Every row gives one point. Two turns around zero, p and q, are shown by what they do to some points. Write where each new point lands after one turn and then the other. Backwards means that the second turn is done in reverse. Each puzzle has new turns, and all numbers are rounded.
In the rows, zero is written as 128.

Turn p:
[117 134] => [139 134]
[107 156] => [163 130]
[137 154] => [145 106]
[151  68] => [ 65 141]
Turn q:
[102 101] => [141  93]
[107 131] => [116 111]
[175 152] => [127 181]
Where do these land?
p, then q backwards: [117 166] => [135  89]
p, then q backwards: [100 115] => [157 138]
q, then p: [167 103] => [126  82]

Turn p:
[161 147 148 147] => [118 164 150 111]
[103 105  97  81] => [169  89 101 149]
[164 181 161 158] => [106 172 161  77]
[109 138 104 151] => [106 123  97 118]
[ 74 105 137 120] => [114  73 128 148]
[151 107  90 133] => [140 154  95 151]
[135 114 160 106] => [143 121 164 141]
Turn q:
[102 161 161 143] => [142 161 163 152]
[ 99 144 122 111] => [124 121 164 121]
[163  58 138 149] => [ 90 137  57 134]
[135 149  71 119] => [155 100 133  81]
[141 129 148 118] => [130 121 123 152]
Where do these land?
q, then p backwards: [ 71  98 144 120] => [130 129 168 181]
p, then q backwards: [157 134 157 149] => [ 85 132 138 143]
p, then q: [173 133 126 116] => [170 119 129 147]
q, then p: [159 128  84 152] => [181 141 106 133]
p, then q backwards: [ 80 147 130 103] => [146 128  90  89]

Turn p:
[ 80 161 109 163 103 113 126  89] => [172 168  97 147 102 168 137 141]
[162  97 100 108 100 148 133 152] => [108  99 153  99 127 109 139 172]
[115 102  96  90 135  78  93 157] => [108 185 149 116 170  94 145 149]
[ 98  91 140  96 165 143 137 156] => [ 97 141 113  94 126  80 110 101]
[177 146 115 156 159 122 145  96] => [140  87 123 171 133 133 172 111]
[137 171 154 166  88 130 168 128] => [161 108 159 147  79 170 115 119]
[ 98 180 170 122 122 147 140  82] => [186 122 101 122 124 165  95  90]
[143 109 101 119 148 138  84 172] => [ 66 136 134 109 157 126 147 141]
[142  95 167 133 132 132 125 120] => [116 106 123 150 134 108  91 128]
Turn q:
[100 116 143 124 117 163  93 169] => [133 150 153  85  95 148  99 141]
[167 119 183 125  84 168 111 107] => [155 173 167 147 136 184 136  96]
[112  89 100 134 128 131 159 123] => [167 113 103 131 135 107 103 137]
[187 121  93  67 152 100 156 117] => [135 149  69 125 179 108 188 139]
[111 127 171 112 151 117 103 126] => [125 111 150  94 109 138 156 105]
[163 111 122 138 150  94  83  73] => [107  94  89 129 158 173 146  83]
[ 91 177 105 151 134 140 145 145] => [ 98 110 150 146 109 102 109 174]
[152 149 103 152 174 133 150 145] => [ 98 115 135 124 178  98 119 151]
[104 169 137 155  81  96 159 162] => [101 150 147 170  81  77 110 121]
[ 93 102 124 123 110 139 121 113] => [160 115 119 127  99 144 113 132]
Where do these land?
q, then p: [ 85  92 115 190 159 107 137 127] => [107 149 108 155 179  91 112 177]
p, then q: [ 74  89  80 137 160 102 145 146] => [ 93 129 110 183  88  80 147 145]
p, then q: [101 110 132 144 123 184 134  95] => [131 152  71 123 121 145 100 153]
p, then q backwards: [147 104 173 108 120 161  97  65] => [126  84  64 169 154 138 144 101]
q, then p: [151 151 118  97  93  97 148 107] => [146 130 133 148  77 145 167 127]
p, then q: [116 144 138 115 144  96 157 152] => [123 120 143 161 124 138 163 103]
p, then q: [150 175 144 117 106 128  86 157] => [148 117 183  94 140 156 142 147]
p, then q: [169 127 152 132 103 155 108 166] => [160 121 154  80 100 147 115 120]
q, then p: [160 160 101 114 144 122 141 138] => [120 162 132 123 104 121 151  94]

Turn p:
[108 150 107 120 118 105 135  97 164] => [ 88 121 106 115 139 104 152 105 143]
[149  95 168 112  79 161  80 135 162] => [132 137 159 152  37 111 132 123 138]
[104 103 129 140 180 118 149 117 106] => [128 148 119 149 179 150 107 146 150]
[159  83 104 130 135 115 128 153 114] => [130 113 132 145 128 115  93 176 109]
[120 116 129 151 127 114 106 115  60] => [132 115 170 161 162 163 142 143 107]
[202 135 171 111  89 144 131 108 190] => [156 129 156 108  70  45 124  96 150]
[ 94 135 121 177 152 110 128 165 100] => [117 159 120 133 164 170 115 133  80]
[135 135 157  94  68 143 156 121 152] => [158 132 114 123  86  87 178 121 141]
[ 95 160  84 147 159 155 139 125 109] => [125 105  89 123 164 175 116 100 120]
[114 168 111 101 173 113 129 144 124] => [114 124 114  72 153 158 121 137 140]
Turn q:
[ 72 140 147 130 116 131 144 164 102] => [118 140  91  99 134 176 145 139 158]
[141 119 120 170 144 135 139 154 155] => [138 124 135 136 151 154  87 136 102]
[163 150 131 135 134  59  58  90 123] => [ 88 158 106 149 137  52 135  84  86]
[ 94 114  88 132 127 101 154 116 128] => [146 104  85 153 139 120 121 145 154]
[113 141 101 104 122 176 135 178 130] => [176 115 123  89 101 171 131 125 125]
[118 112 112 163  89 157 188 175 129] => [151 119 117 120 122 186 106 201 124]
[169 107 155  85 143  94  85 105 104] => [119 152 157 130 149  68 180 103 115]
[155 128 134 129 139 142  76  78  99] => [ 93 115 153 155 109 104 164  91 101]
[148 160 128 138 107 162 192 148 149] => [152 151 149 126  88 164  84 167 140]
[105 125 130 121 173 132 144 113 128] => [136 119 135 149 146 141 126 102 164]
[130 112 162 102 113 121  92  87 161] => [ 90 110 156 101 131  74 129 116 139]
Where do these land?
q, then p: [ 98 100 125 115  96 181 133 105  97] => [156 153  81 165  98 104 134 153 128]
p, then q: [109 131 158 118 117 149 150 152 127] => [149 145 134 136  87 127 114 140 115]
p, then q: [142  77 145 105 159 174 135 156 108] => [132 130 147  93 115 133 106 129  53]
q, then p backwards: [159  73 128 109  99 155 149 153 133] => [165 127 140  96 118 100 127 150  72]
p, then q backwards: [150 118  90 141 137 143 130 157 112] => [131 119  94 162 116 136 128 142 156]
p, then q: [145 151 144 127 105 147 162 122 101] => [146 152 162 161 128 109 131 146 119]
p, then q: [150 166 126 135 151 115  88 124 177] => [ 98 111 118  98 120  89 153 105 170]
p, then q: [ 88 154 119 133 134 120 174 103 150] => [163 112 113 170 121 115 102 104 156]
p, then q backwards: [131 128 144 138 123 115 145  66 109] => [130  92 138 104 174 112 129 104 118]
p, then q: [131 149  91 103 152  46  55 129 132] => [122 111 113  59 169 161 168 111 200]
p, then q: [105 163 138 184 135  62  88 141 162] => [ 92 143  91 129 106 149 164  81 199]

Turn p:
[107  97 123 144 119 155 101 144 126 112 146 129] => [119 104 160 156 129 101 124 121 141 103 126 123]
[118 134 142 127 116 127 152 127 128 153 121 131] => [124 124 118 112  99 142 137 115 126 133 134 134]
[163 116 130 104 148 133 109 112 111 126 109 153] => [168 131 115 113 149 114 121 153 115 109 134 147]
[131 106 136 143 130 145 124 127 135 103 153 131] => [135 131 151 153 128 129 117 131 148 105 130 118]
[131 131 116 113 120 108 153 138 122 139 132 117] => [127 123  99 132 123 139 139 120 119 143 131 110]
[152 125 123 109 141 144 117 138 135 129 100 127] => [147 125 109 121 139 108 132 145 140 130 110 147]
[144 114 129 123 153 119  96 128 116 130 115 139] => [155 130 137 127 150 111 133 141 105 121 120 143]
[115 137 130 138 114 103 151 125 142 121 115 133] => [118 148 126 113 127 138 144 105 137 140 141 118]
[101 122 141 121 128 149 106 140 130  99 153 127] => [128 113 163 139 122 104 102 129 142 126 125 106]
[106 118 118 137 143 150 115 139 147 119 158 141] => [130 100 162 143 140 134 112 118 148 122 117 123]
[149 157 135 133 120 112 137 137 124 147 123 121] => [123 145 106 132 117 139 126 124 114 154 130 146]
[127 156 113 135 118 120 152 116 113 134 113 128] => [104 132 109 113 130 143 137 134 124 144 152 134]
[128 145 122 125 105 110 137 106 140 146 127 114] => [102 143 105 112 123 144 124 114 116 128 121 124]
[120 135 134 138 138 116 143 114 125 135 125 101] => [112 140 131 122 116 147 144 141 118 136 120 118]
Turn q:
[118 129 104 138 119 148 129 132 138 134 122 135] => [122 125 135 133 110 102 138 133 122 127 122 142]
[127 116 123 141 129 117 102 129 105 121 124 126] => [128 134 125 135 128 147 123 131 104 111 110 129]
[117 162 135 136  96 122 125 132 128 116 128 118] => [144 129 153 138 134 111 128 126 108 125 143 100]
[185 132 108 115 134 135 125 136 137 135 109 121] => [ 97  85 114 107 136 128 147 145 134 125 116 113]
[123 116 137 134 141 150 132 131  98 123 140 124] => [137 137 130 112 112 145 128 103 123 134 110 135]
[117 112 136 111 140 122 140 135 139 125 225 122] => [138 150  90  93 124 128 106  75 133 112 186 150]
[133 152 110 122 139 126 139 134 135 141 108 124] => [105 127 131 136 126 119 154 137 139 135 129 113]
[142 135 140 137 129 123 124 135 137 138 123 132] => [130 130 125 115 137 127 132 148 127 132 130 120]
[123 120 136 125 142 144 135  91 141 136 151 141] => [148 131  94 131 125 115 120 114 145 148 128 145]
[119 120 133 128 108 123 138 117  91 143 108 134] => [124 141 151 138 151 127 121 115 124 136  93 131]
[119 140 138 120 140 118 100 133 136 118 128 137] => [141 138 119 136 119 136 123 143 136 107 134 110]
[117 113 140 125 124 125 141 133 138 128 110 145] => [133 132 146 132 134 130 121 143 148 133 126 146]
[126 117 131 140 135 116 136 127 133 133 109 115] => [116 131 134 137 132 142 128 143 123 146 130 134]
[125 112 139 112 134 130 115 123 134 136 107 112] => [114 124 126 135 120 139 102 141 138 138 118 121]
[128 145 110 134 111 121 139 132 129  92 127 134] => [141 108 148 144 132 125 150 120 118 111 144 129]
Where do these land?
p, then q: [109 126 139 111 108 141 120 138 139 123 112 108] => [112 128 141 156 147 125 109 140 128 125 142 125]
q, then p backwards: [126 108 123 100 151 118 126 117 137 139 131 129] => [145 142 113 132 106 148 143 127 144 126 132 124]
q, then p backwards: [123 155 131 157 105 116 152 121 128 141 109 140] => [126 124 123 141 156 105 105 147 115 103 110 123]
p, then q: [131 110 122 121 126 129 107 116 108 141 146 134] => [139 123 132 127 127 159 127 117 112 112 114 134]
q, then p backwards: [125 140 143 122 127 139 110 116 143 112 117 127] => [132 119 138 107 137 140 138 140 120 119 146 124]
q, then p: [125 129 140 122 139 155 117 121 143 123 126 112] => [113 126 108 139 124 115 125 111 121 112 115 133]
q, then p: [127 104 126 119 134 141 118 138 146 134 155 142] => [134 124 120 123 156 114 105 106 132 124 134 118]
p, then q: [122 112 123 135 140 112 106 131 137 126 148 115] => [136 131 135 134 126 154 132 136 118 152 114 118]
p, then q: [132 161 110 152 127 132 163 134 110 141 107 121] => [119 156 133 115 114  89 137 112 142 127 133 158]
p, then q: [121 146 157 115 130 130 126 139 127 125 135 122] => [119 132 131 120 143 113 108 139 118 124 120 110]
q, then p: [132 139 122 151 116 122 179 115 108 117 122 126] => [150 129 133 113 103 172 142 143 117 117 138 141]
p, then q: [143  91 141 123 145 128 109 138 129 130 125 131] => [135 105 136 120 153 153 148 141 123 130 124 126]
q, then p backwards: [157 116 117 111 126 118 114 132 136 127 142 127] => [126 125 101 113 113 144 130 108 124 138 128 135]
p, then q: [119 153 100 154 117 113 148 136 101 112 116 159] => [133 164  92 112 121 116 130  95 138 135 148 147]

Turn p:
[139 148 112 133  95 110 111 112 155 132 130 125 134 133] => [126 124  96 141 141 147 118 130 106 134 158 115 116 123]
[129 106 116 109 144 127 126 151 131 134 124 122 140 126] => [143 119 139 105 123 130 116 144 139 145 119 137 131 121]
[106 112 121 119 121 114 135 122 140  93 113 171 119 137] => [116 146 113 103 143 123 113 138 111 100  99 104 139 112]
[131 121 141 140 153 142 112 164 105 127 161 114 107 141] => [118  95 151 143 119  98 130 144 137 134 116 149 145 160]
[140 120 126 138 115 189 118 119  89 116 136 130 123 104] => [102 130 143 141 100 137 173 140 122 105 126 172 133 117]
[133 127 133 146 138 126 114 119 150 120 116 129 125 107] => [134 134 147 148 143 143 133 137 117 129 128 111 131 117]
[117 153 118 119 118 108 115 119 129 121 122 131 134 105] => [126 140 110 133 148 131 137 121 107 150 122 125 115 114]
[115 139 108 128 132 104 140 117 146 145 114 113 107 141] => [147 117 112 124 143 133 126 122 138 126 125  98  97 141]
[145 113 140 109 164 126 121 120 118 135 166 128 129 142] => [108 119 136 120 138 117 130 138 170 146 138 133 157 142]
[143 125 138 124 120 108 225 173 136 145 127 110 139 123] => [213 139 118 118 116  91  99  94 158 107 139 151 132 124]
[127 117 124 147 136 109 119 117 115 133 145 136 152 140] => [113 106 135 112 137 128 129 107 123 135 143 120 150 125]
[122 186 121 128 116 205 120 114 121 132 111 119 136 132] => [116 149 106 160  61 158 173 127 116 135 122 132 113 143]
[138 109 141 128 129 116 118 140 112 137 110 160 112 126] => [114 128 144 124 147 142 102 121 130 113 103 146 133 130]
[ 99 111 146 119 129 132 117 119 141 135 135 128 125 128] => [106 129 140 130 121 114 117 135 139 132 125 109 116 111]
[136 132 138 133 110 105 132 114 132 115 109 105 137 135] => [138 147 132 119 140 127 123 120 108 126 157 120 112 139]
Turn q:
[133 118 128 147  76 102 134 144 136 128 116 126 124 156] => [149 112 161 115 130 115 135  84 146 130 139 120 106 139]
[140 134 143 120 142  95 119 145 139 121 119 130 189 105] => [108 159 148 147 133 127 132 148 173  99 103 142 111 137]
[131 114 120 155 124 101 115 128 135 132 141 128 140 116] => [131 121 157 134 136 142 136 141 144 130 133 130 106 112]
[140 130 126 110 145 134 114 124 149 124 129 133 103 114] => [135 131 126 135 153 119 124 147 105 117 124 119 147 123]
[126 103 154 117 139 123 122 128 105 135 135 129 149 110] => [101 134 137 125 117 158 131 130 140 114 107 134 142 116]
[119 142 133 112  98 145 111  97 142 118 134 127 130 113] => [157 128 102 117 132 126 110 129 141 100 136 124 136 106]
[128 152 142 126 151 128 122 143 101 132 133 138 122 119] => [106 150 136 134 113 131 102 139 117 138 131 133 142 132]
[106 134 134 122 146 129 189 126 131 142 143 138 132 105] => [122 177 107 104 128 139 157 132 121 157 123 147 128 121]
[137 123 102 126 141 134 131 147 124 142 111 150 123 110] => [143 137 141 143 120 131 142 149 122 147 117 120 147 146]
[145 119 118 148 134 162 124 133 145 114 145 144 119 161] => [144  98 117 148 151 139 122 118 104 136 139 151 125 152]
[137 152 133 146 110 137 134 112 142 110  73 125 118 135] => [164 130 118 133 110  94 114 112 112 116 107 113  98 137]
[122 131 133 118 126 139 145 101 129 151 119 149 124 155] => [134 141  97 136 127 144 134  99 118 134 134 105 128 136]
[144 116 128 121 140 122 126 113  74 108 144 149 132 150] => [100 111 122 155 124 146 102 104 140 159 110 132 147 115]
[148 137 110 140  97 129 111 135 147 137 147  77 110 122] => [142 100 148 124 126  93 144 134 123 106 172 139 127 105]
[ 65 116 115 112 150 139 121 144 120 128 130  78 106 150] => [ 84  91 103  73 119 115 136 152 116 136 146 109 131 145]
Where do these land?
q, then p: [147 158 138 126 135 124 129 105 118 114 115 117 160 153] => [123 107 118 138 155 135 139 131  96 111 123  95 114 125]
q, then p backwards: [142 119 119 167 126 113 108 139 145 158 124 142 101 146] => [130 128 135 172 132 116 106 120 143 132 105  88 132 122]
p, then q: [137 138 148 109 126 102 142 137 164 137 102 152  98 125] => [132 111 132 160 126 101 101 163 104 111 135 118 111 140]
q, then p: [148 150 123 118 138  95 141 147 154 119 117 120 121 116] => [144 138 131 138 157 111 115 101 126 146 116 114 132 154]
p, then q backwards: [118 130 143 157 116 137 145 112 109 133 119 118 129 110] => [158 123 147 141 110 117 139 126 136 149 123 112 131 137]
p, then q: [136  90 133 110 151 132 143 146 124 132 140 136 111 126] => [132 142 144 128 159 126 127 135 136 100 106 124 123 153]
q, then p: [135 141  99 129 106 151 106 152 123 150 168 121 139 125] => [120 108 115 139 116 110 106 135 133 126 152 133 178 104]
q, then p: [106 146 130  97 133 146 138 138  78 107 100 127 147 122] => [125 124  98 108 115 155  98 127  90 144 137 112  95 114]
p, then q backwards: [113 110 144 102 157 109  92 124 115 152 144 124 149 118] => [115 118 111 132 133  82 140 145  95 105 153 131 118 135]
q, then p backwards: [140 112 124 141 102 132 125 118 104 114 114 115 119 118] => [104 116 118 144 134 140 141 153 126 147 132 131 142 119]
p, then q: [107 138 134 153 100 118 135  81 127 155 148 138 127 133] => [131 106 101 102 139 132 135 150 124 146 131 130 108  80]
p, then q: [115 107 154 125 136 143 123 123 147 119 132 117 152 137] => [119 141 143 104 123 124 122 124 144 100 150 138 128 118]
p, then q: [ 81 130 131 122 121 121 145 121 140 101 157 135 124 163] => [106 113 140 108 132  89 141 138 168 135 133 106 117 110]
q, then p: [148 135 105 125 134 171 127 125 149 136 116  88 127 119] => [150 112 115  97 149 110 122 118 106 102 131 153 154 125]
q, then p: [122 123 137 139 132 135 115 121 108 106 135 143 117 111] => [114 129 145 133 120 151 121 137 119 140 117 147 122 117]
q, then p: [152 119  84 128 134 118 134 160 143 114 117 154 127 128] => [149 118 152 130 126 142  93 100 146 124 137 115 147 156]

Turn p:
[123 148 133 137 118 127 100 146 115 127 119 118 136 156] => [111 111 113 136 127 122 128 125 123  96 116 111 150 132]
[141 117 136 108 136 151 140 137 141 137 132 135 148 130] => [134 118 137 122 107 139 135 150 128 153 110 127 129 127]
[143 132 146 146 139 133 119 133 126 115  94 137 136 135] => [125 138 112 126 129 136 115 111 138 136 104 106 150 134]
[141 135 114 139 111 120 150 120 144 132 139 130 118 146] => [122 129 158 138 126 146 142 117 140 119 141 131 125 141]
[109 127 139 122 124 116 126 125 141 100 120 137 113 141] => [126 137 134 127 121  97 121 113 153 118 120 131 127 132]
[116 126 113 136 142 146 131 134 135 132 137 126 156 128] => [139 112 137 138 128 130 124 148 126 139 135 107 134 111]
[132 135 113 112 130 132 134 127 123 112 135 114 144 146] => [120 129 149 140 129 118 130 148 119 125 124 130 148 130]
[ 91 137 116 122 142 123 126 123 106 149 133 154 125 103] => [153 114 110 129 164 110 132 137 122 130 132 125  93 123]
[129 129 141 112 144 125 132 151 128 122 115 128 126 108] => [154 130 116 124 120 122 114 125 119 135 108 142 132 129]
[119 131 111 134 129 120 120 129 128 139 104  93 115 139] => [123 133 118 152 124 118 145 103 106 119 140 126 144 118]
[138 155 122 149 123 128 138 114 131 138 133 149 126 110] => [137 122 143 114 158 153 126 113 131 127 132 119 115 132]
[132 145 137 115 127 114 110 105 134 131 140 146 111 119] => [111 118 133 110 150 123 125 113 135 126 119 149 107 125]
[122 116 114 127 109 140 109 121 113 135 111 130 131 117] => [118 145 114 123 130 125 136 133 109 122 126 107 111 116]
[121 112 138 102 142 106 158 114 140 119 136 134 146 124] => [146 140 141 131 130 119 137 149 156 148 121 158 130 117]
[149 106 110 134 123 140 136 127 114 125 129 144 115 146] => [110 145 132 143 121 139 128 137 127 138 132 115 113 157]
[114 123 151 149 111 142 125 133 118 128 152  99 107 123] => [125 119 112 102 109 123 125 126 124 111 171 130 136 137]
[156 100 142 132 126 112 121 138 137 134 145 102 124 106] => [121 138 114 122 102 157 113 129 122 131 144 162 131 113]
Turn q:
[136 150 141 122 116 118 129 127 146 129 126 133 132 119] => [131 129 113 105 113 129 129 118 119 121 120 139 121 129]
[155 134 111 122 131 155 135 120 118 121 123 120 119 137] => [123 125 114 131 147 119 130 141 143 124 115 104 112 145]
[128 113 117 129 154 129 133 155 141 127 126 123 137 146] => [144 124 133 138 141 132 125 154 124 128 143 139 144 151]
[134 124 129 155 118 129 104 139 120 142 129 147 144 119] => [123 136 131 125 123 131 157 146 123 134 116 136 144 101]
[123 121 144 130 123 135 122 118 133 121 135 147 135 127] => [131 120 126 136 105 125 137 123 140 133 124 135 130 120]
[118 109 123 133 107 108 138 120 124 148 132 128 112 117] => [119 143 156 132 126 136 142 104 114 124 134 122 121 124]
[131 133 116 104 157 154 133 116 113 163 110 116 130 146] => [118 125 111 145 151 114 122 155 130 113 162 116  97 126]
[148 126 141 133 151 115 146 139 112 114 140 125 135 125] => [141 134 125 119 133 151 121 138 137 163 130 129 123 139]
[ 98 108 121 114 144 126 130 142 139 133 154 126 113 108] => [148 152 152 158 129 120 109 116 124 127 134 149 129 130]
[125 133 125 125 115 124 116 129 119 133 113 154 113 131] => [136 130 135 114 123 120 143 124 137 111 133 114 132 108]
[143 138 134 121 121 145 109 134 129 102  91 133 151 124] => [128 106 109 113 111 137 117 158 137 108 105 116 137 119]
[126 117 131 117 109 105 136 120 138 146 142 105 116 130] => [106 139 151 121 126 128 126 106 115 125 137 139 114 146]
[121 128 121 136 130 125 113 111 117 127 140 117 120 137] => [112 122 138 131 138 109 124 121 129 143 129 123 131 121]
[106 117 137 129 114 128 132 163 107 125 139 134 135 132] => [127 143 139 133 135 152 129 124 153 123 135 145 154 118]
[129 146 142 150 136 132 133  99 172 106 125 110 103 108] => [132 127 102 132 100 105 110 102  94 144 108 110 133 151]
[128 149 116 129 122 120 140 116 118 110 123 131 151 142] => [128  94 116 115 146 141 128 118 133 131 123 128 126 123]
Where do these land?
q, then p: [ 99 102 108 129 126 116 138 136 122 137 141 110 149 107] => [129 116  99 101 143 130 109 126 141 145 132 100 130 140]
q, then p: [126 131 120 124 122 137  99 146 119 108 140 168 134 135] => [150 145 142 126 114 154 120 121 142 139  98 138 127 108]
q, then p: [133 144 132 116 137 132 126 135 126 142 131 116 121 135] => [126 113 136 141 137 117 117 126 124 121 124 139 121 130]
p, then q: [139 111 114 121 132 138 133 141 141 133 142 139 119 134] => [111 147 131 128 120 122 146 120 136 121 134 121 144 129]
q, then p backwards: [139 129 126 126 131 120 108 129 144 130 141 139 117 117] => [119 126 131 100 124 134 138 130 133 116 119 126 123 119]
q, then p: [135 141 137 137 142 132 134 146 115  94 144 133 122 133] => [118 112 138 143 122 148 142 122 119 143 108 124 130 105]
q, then p: [141 143 135 141 117 141 138 119 137 137 139 117 139 128] => [136 132 134 148 140 114 144 126 125 129 134 113 116 136]
p, then q backwards: [126 140 125 137 142 134 137  97 126 142 107 129 130 120] => [130 140 114 155 131 117 142 125 107 131 142 134 117 133]
p, then q: [132 141 135 122 122 139 140  86 103 119 128 113 122 112] => [146 126 117 122 144 129 110 127 143 135 156 153 101 119]
q, then p: [100 121 136 132 128 137 133 107 136 125 134 110 139 131] => [117 131 114 129 138 127 127 131 144 123 151 107 114 116]
p, then q: [141 141 131 112 126 119 135 140 144 120 141 149 130 138] => [130 123 125 124  95 128 135 137 135 117 138 117 143 135]
p, then q: [122 119 142 131 122 123 135 144 130 142 132 138 120 128] => [131 126 134 128 130 120 142 123 133 117 117 119 128 148]
p, then q: [138 104 137 129 134 108 129 139 120 135 134 114 141 139] => [139 126 120 138 140 133 150 129 124 116 110 139 147 123]
p, then q backwards: [127 134 111 135 120 119 129 112 122 131 134 126 116 135] => [121 121 117 124 122 128 138 126 123 149 132 120 123 139]
q, then p: [121 120 130 129 120 126 106 143 135 124  31 120 120 128] => [126 153 125 112  95 104  97 178  95  89 133 131 168 113]
